Each row is a point. Before rounding, the points of a table are all equally far from one centre. They may lie mostly on one side of it. Where is the centre, to within rounding?
In the rows, zero is written as 128.

Points (8 x 2):
[[ 63 129]
 [ 68 105]
 [ 72  98]
 [ 79 159]
 [ 63 119]
 [ 66 110]
 [136  88]
 [ 95  81]]
Centre: [109 125]

Points:
[[159 134 147  33 176 114]
 [217 172  78  92 170 117]
 [ 99 155 118  81 180 170]
 [162 162  84  87 173  50]
 [160 139 124  92 193 176]
 [223 198 118  71 115 110]
 [116  76 140 119 145 113]
 [ 64 140 109  59 108 109]
 [162 157 181 123 117 170]
 [103 110  95 117  77  71]]
Centre: [148 150 109  94 120 121]

Points:
[[147 155  69 103  90  67 184 123 212 155  83 152]
 [146 113 192 197  99 105 145 144 205 173 125 121]
 [113  89  67 203 113 113 221 112 123 118 127 198]
 [ 80  92  51 131 138 103 133 178 177 102 122 156]
 [131 191  92 145  79 107 151 111 191 132  71 157]
 [130 198 107 214 120  97 161 120 144 140 124 161]
 [119 182 164 135  77 141 150 147 148 135 146 176]
 [130 174  67 203 112 108 222 162 177 101 122 161]
 [185 172  94 169 118 121 157 114 175 116 171 175]
 [ 89 114 163 187 100  97 211 158 180 150  41 136]
 [123 111  78 133  55 142 188 173 108 144 157 152]
 [123 149  93 130 140 168 173 191 177 212 138 199]
 [162  91  74 149 131 159 189  91 163 191 198 155]
 [183 149  91 136 140 146 159 179 187  93  81 125]
 [103  53  96 187  78 129 136 143 193 159 139 198]
 [112 146  30 156 105 105 152  93 141 158 145 176]
 [108 126  91 195 168 194 182 161 205 166 123 201]]
Centre: [122 113 112 149 128 126 185 134 173 151 120 145]

Points:
[[138 120  77 164 137 112 171  86 154 105  65 137 127 136 176 149  82  72
  144 118 180 112 206 141]
 [ 82  87 143 164 126 123 150 102 133  93 126 140 188 201 146 173 104 127
  113  77 154  78 175  72]
 [ 19 101 109 129  95 142  88  88 115  84 112 113 163 110 153 187 208 120
  201 129 196 125 191 140]
 [105 126 174  76 106 152 158 124 131 128  98 162 234 131 156 193 174  90
  200 113 219 137 182 107]
 [ 95 164 139  92 107  65 145 139  84  93  48  60 124  74 160 137 195  93
  183  70 169 102 145 126]
 [ 51 109 202  54 122 133 130 165  91 132  98 185 126  87 141 160 150 148
  113  87 192 139 127  74]
 [108 104 143 153 105  98  77 150  82  35  77  78 202 134 155 188 140 145
  155 151 193 164 157  89]
 [ 65 100 152  78 108 112 143 132 113  42  46 133 102 115 167 191 160 121
  165  63 160 185 178  42]
 [ 42 118 138  94 141 193 109 188 145  98  92 120 209 118 134 200 195  70
  175 123 127  81 188 131]
 [117  88  96 144 102  98 172  63 117  40  63 140 133  91 160 197 183 101
  148  72 191 165 150 124]
 [ 78 102 167 134 151 141 121  91  98 102  91 104 160  98  87 175 130  73
  189  73 214 152 161  64]
 [ 96  98 117 109  67  95 154 111 113 115  56 180 140  59  79 200 128  93
  137  66 150 124 155  67]
 [105 109  74  71  74  49  67  88 117 101 120 129  98 161 151 155 155 137
  148 154 160 155 178  99]
 [ 98 133 176 145  90 143 146 163  44  66 118  79 173 140 161 207 170 132
  183 107 102 144 158  74]
 [107 126 158 121 150 101 113 125 103  74 139 163 161 148 198 195 169 125
  150 185 208 160 228 114]
 [110 144 132  63 139 108 109  74 106 119 108 122 130 113 209 179 101 106
  200  77 186 112 217 106]
 [140  81 122 163 140 145 163 114  55 113  84 193 164 178 158 136 154 117
  118 112 209  95 153  63]
 [ 78  62 129 139  99 109 119 100  82  84  98  79  99  92 186 165 162  78
  203 106 177 165 169  98]
 [119 106 169  98 142 120 140 150 148  86  25 149 182  43 106 109 187 108
  193  70 125 184 210 114]
 [130  91 123  70 105  74 115 113 126  87  39 112  64 107 140 120 158 110
  101  51 157 123 204 115]
 [132  83 163 141 106 125  87 115 125  42  91 165 190 111 103 175 111  80
  131  95 221 118 153  79]
 [ 59  93 119  74 105  68  95 146 174 140 103 124 121 142 167 159 184  99
  152 128 211 147 162  70]
 [132  80 164  59 111 161 127  64  82  97 166 133 100 115 127 145 118 118
  194 144 192 135 157  99]
 [ 45  93  76  64  86 124  99 151  94  92  82 145 116 100 213 137 179 140
  143  89 159  63 159 174]
 [113  17  98 101 128  75  80  95 133  79 104 128 132 131 149 134  91 132
  122  90 189 130 190 114]
 [134  94 168  53  68 131 143 166  95  59  51 155 114 161  77 159 134 102
  106 107 159 148 188  68]
 [ 47 102 160 102 113 152 154 113 117  93  47 120 164  95 152 169 116  77
  122  69 205 112 230 154]
 [108 115 166 158  85  96 132  95 107  91  19 130 170 157 121 163 121 147
  143  99 180 138 170  42]
 [100 130  79 138 139 145 185 100 102  44  80 142 192 124 218 107 108 130
  181  89 202 137 130  78]
 [ 43 188 124  71 132  66  98 162 150  89  70 159 172 100  73 148 158  94
  174 124 184 139 171  72]
 [ 92 124  84  54 119 137 171 171 133 120  48 101 213 157  95 178 139 156
  168  65 165 180 159  81]]
Centre: [106 121 117 101 130 132 133 136 110  91  97 140 156 117 138 136 154 123
 147 118 139 131 165 116]

Points:
[[118 132  80 177 104 152 195 225 114  88 162 100 107 136 111 102 130  44
   57 188 166  72 110 144]
 [200 116 120 171 121 120 127 173  99  68 184 133  38 174 134 146 105  44
   97 143 132 101 178 156]
 [137 142  85 169 172  65 180 181  70 102 157 117  98 149  98 119  78  58
  114 146 106  82 145 168]
 [170 174 123 173 116 131 138 158  61  47 134 121 117 126  92 108  47  93
  108 102  88  90 114 167]
 [150 183 122 150 146 144  97 180  99  95 122 146  76 162 102 130 120  50
   81 155 115 155 151 152]
 [147 131 137 168 121 157 117 205 113  88 191 113  83  99  92 166  65   9
   81 173 191  59 163 183]
 [147 138  95 173 128 142 127 198  42  58 194 131  71  90 137 100  82  88
  138 109 121  83 174 143]
 [139 160 113 239 149 170 183 206 114  99 177 164  66 153  60 121  74  56
   84 158 143 128 168 163]
 [107  90 146 196 181 146 147 194 100  56 173 139  75  73  92 182  72  47
  130 125 140 124 137 165]
 [162 119 106 150 150 131 167 217 118  99 171 174  81 132 109 166  75  30
   91 198 130 119 119 137]
 [144 112  84 176 117 144 119 245  61 104 152  95  72 149 104 149  83  39
  118 157 121 136 171 144]
 [118 151  75 187 141 147 180 244  80  65 162 150 111 121  82 119  92  50
   54 128 181 124 146 148]
 [139 106 110 122 126 193 179 221  80  77 177 136  94 125  84 113 124  90
   92 159 115  58 183 165]
 [145 166 131 183 129 147 153 213 105  89 158 118  68 114 137 188  44  46
   71 188 134 101 136 167]
 [ 66 147 111 191 149 134 123 207 157  67 195 155  92 106  89 128  96  66
   92 154 161  60 148 145]
 [113 175  67 179 122 167 156 175  85  80 132 179  96 173  73 146  70  91
  123 125 164  83 171 129]
 [110 129 158 169 154 120 124 175 153  71 161 170 108  45 102 156  92  65
  111 133 144 117 127 152]
 [173 149  71 189 147 185 138 206 110 125 204 189  85 121 134 152  84  77
   72 148 142  77 143 165]
 [132 124 112 172 156 210 158 237 101  76 184 154  49 103 110 128 108 101
   85 139 174 118 184 129]
 [147 157 129 171 206 179 133 193  93  86 180 100  45 158 140 166  85  66
   82 169 128 113  99 126]
 [162 113 132 184 190 120 142 196  77  63 143 125  42 111 114 177  97  68
   72 156 147 104 114 117]
 [190 155  76 152 158 174 135 188 126 105 172 129  67 125  90 132 137  71
  134 163  84 144 142 178]
 [110 139 123  98 147 117 139 237  96  82 192 124 137 115 104 137  84  94
  122 160 138 160 115 159]
 [162 145 161 153 169 150 120 219  80  61 146 107  67 119  75 149  73 106
  126 144  99 119 151 156]
 [177 143 110 126 182 128 137 230 112  62 145 160 106 125  82 129  81  63
  101 149 170 113 106 131]
 [173 133 113 172 140 172 166 187  80  70 172 202  64 163 114 130 103  48
   77 150 189 123 153 141]
 [148 137 120 173 103 169 132 216 120 101 148 135  65  55 141 123  67  46
   80 153 136  66 131 167]]
Centre: [136 119 108 166 127 159 144 146 106 103 181 103 101 124  91 128  85  86
  94 138 156 117 130 145]

Points (31 x 24):
[[ 85 107  95 135 141 104  87 165  78 195 152 103 141 125 132  98 193 154
  139 115 124 118  88 119]
 [119 171  51 160  67 104  93 158  78 194 151 118 190 146 111 177 181 146
  105 119 127 148  74  80]
 [126 138  61 168  92 167 107 201 159 223 174 135 146 139 146 119 161 138
  103  98 127 134  90  70]
 [131 104  73 176 144 117  58 191 116 156 104 133 149 157  78 134 134 130
  106 168 144 111 100  37]
 [106 157  43 168 133 136  79 196 121 182 104 122 159 132 118  85 149  98
  178 113 131 138  94  62]
 [106 109  66 162  85 161 111 162 129 188 143 142 199 129  85 171 152 186
  115 122 109  91 157  65]
 [ 85 178  42 200 100 117 103 230 122 175 148 131 123 157  89 115 155 113
  129 145 162 105 159 101]
 [132 173  24 147 160  77 151 164  60 145 188 149 210 123  90 137 138 137
  127  88 125 155 137  83]
 [ 88 140  38 152  89 136  32 195  94 151 126 122 174 162 134 147 146 146
  118 139  91 104  98  77]
 [143  98  66 133 173  86 105 174  73 151 133 147 181 125 146 142 149 121
  118 191 132 121 156 121]
 [103  76  64 189 181 154 100 136 121 176 153 109 160  92 117 105 176 166
  142 117 146  89 112  72]
 [ 53 130  68 132 150 169 126 160 115 156 171 128 159 156 151 151 104 161
   95  77 114 114 130  42]
 [180 116   7 201 145 179  98 159  85 162 151 118 190 152 158 152 142 106
  137  79 126 135 148  92]
 [120 103  68 141 128 123 105 147 181 167 213 105 158 112 135  84  99 152
  162 137 123 160 105  27]
 [143 118  20 151 105 141 109 166 152 203 167 103 163 131  96 130 186  95
  121 136 109  96  98  58]
 [ 91 116  68 158 136 142  78 147 109 216 155 109 158 180  84 157 154 185
  140 133 143 106 122  67]
 [ 78 135  65 151 132 167  85 157 112 211 160 114 156 157 107 175  98  71
  104 116 112 182 146  70]
 [156 126  57 154 132 146 119 155 118 161 111 113 127 111 177 171 171  65
  133 116 135 142  97  70]
 [109 162 105 113 120 162  60 179 105 152 138 105 137 135 125 134 136 123
   93 175 169 121 146  51]
 [145 129  31 189 150 191  61 158 150 167 137 100 183 135 145  80 122 164
   95 159 161 154  94  96]
 [149 102  23 148  78 166  27 119 125 129 195 117 186 129 108 169 148 142
  142 134 153 151 107  66]
 [ 98 156  56 176 126 120 112 169 156 190 124 129 167 147  86 116 114 108
  131 125 182  89  88  37]
 [ 84 160  93 143 123 189  89 197 106 165  96 133 166 126 115  89 162 127
  109 132 134 148 131  78]
 [ 77  86  82 145 151 112  45 178 124 187 147  91 166 109  78  77 137 138
  103 146 142 181 131  92]
 [110 114  42 169 119 131 132 162 119 215 178 102 192 163  90 138 175 126
  125 128 151 112 112  30]
 [130  98  37 175  94 168  89 147 118 141 132  91 182  64 123  97 114  95
  151 156 162  88 133  55]
 [113 119  27 162 120 117  85 194  99 165 145 140 182 120 131  84 173 139
  179 155 154 110 127  58]
 [113 125  62 165 124 120  48 152 124 194 145  51 103 144 123 114 169 151
  148 168 110 121 122 122]
 [120 101  65 158 117 137  28 186 165 137 137  74 208  98 125 130 148 133
  107 159 121  90 113  89]
 [118 143  72 127 143 163  54 164  71 188 143  79 184 122 116 133 176 150
  108 103 160 137  92  87]
 [ 81 141  71 169 123 149 111 157  90 223 132 111 156 159 119 113 150 134
  119 152 141 118 101  38]]
Centre: [119 129  65 175 116 123 110 151 122 130 165 110 157 128 115 133 120 131
 118 122 134 144 126 109]
